Each row of a before or after table is a point. One or more steps were done to the points. Then noise was added and the rows were shuffled. The steps act on how far a point lies along the listed directions, d1 being the first. Write out the steps. A step turns or swaps two directions, mirrors them in a line or flattens them onto one, adds a multiple of one to another, or multiplies one. Angles are multiples of 10 degrees, from the lower direction toward the higher: turns from -170 to 170, lines from 10 to 170 but not 90. Use the fewest steps. Two steps may share a direction if one is a turn and the other turns, adds or multiplies; they go together, in the order done. Otherwise the lowest direction goes first.

Directions:
(1): [-2.36  0.13]
(2): [-0.13 -2.36]
Before (10 x 2):
[[-0.16 -0.53]
 [ 0.14  0.87]
 [-0.09  0.02]
 [-0.11  0.38]
 [ 0.45 -0.30]
 [-0.16 -0.43]
 [ 0.46 -0.39]
 [-0.28 -0.28]
 [-0.24 -0.44]
 [-0.28  0.79]]
After (10 x 2):
[[-0.47 -0.44]
 [ 0.34 -0.24]
 [-0.59 -0.42]
 [ 0.13  0.50]
 [-0.50 -0.47]
 [-0.52 -0.30]
 [-0.13 -0.03]
 [ 0.31  0.79]
 [ 0.72  0.82]
 [ 0.14 -0.39]]
Steps: add 0.7 times d2 to d1

Directions:
(1): [ 1.55  0.75 -1.58 -2.38]
(2): [ 2.52 -0.55  2.12  0.06]
(3): [0.62 3.00 0.00 1.34]
(4): [ 1.42 -1.15 -2.04  1.91]
Before (9 x 4):
[[-0.46  0.17 -0.05  0.95]
 [ 0.08  0.24  0.33 -0.46]
 [ 0.27 -1.03  0.75  0.90]
 [-0.69 -0.40  0.03  0.28]
 [-0.42 -0.36  1.03 -0.05]
 [ 0.00 -0.12  0.41  0.33]
 [-0.47  0.16  0.53 -0.05]
 [ 0.30  0.36  0.12  0.04]
 [ 0.56 -0.28  0.32  0.66]]
After:
[[-0.40 -0.67  0.65 -0.65]
 [-0.59  1.03 -0.28  1.79]
 [-0.05 -0.02 -0.89  1.43]
 [-1.28 -0.21  0.05 -1.06]
 [ 0.23 -0.59  0.09  0.09]
 [-0.28 -0.50 -0.41  0.11]
 [-0.47 -0.09 -0.01  0.25]
 [ 0.01  0.67 -1.01  0.61]
 [-0.74  0.12  0.64  0.25]]
Steps: turn d1 and d2 by 70 degrees; multiply d3 by 3; turn d3 and d4 by -140 degrees
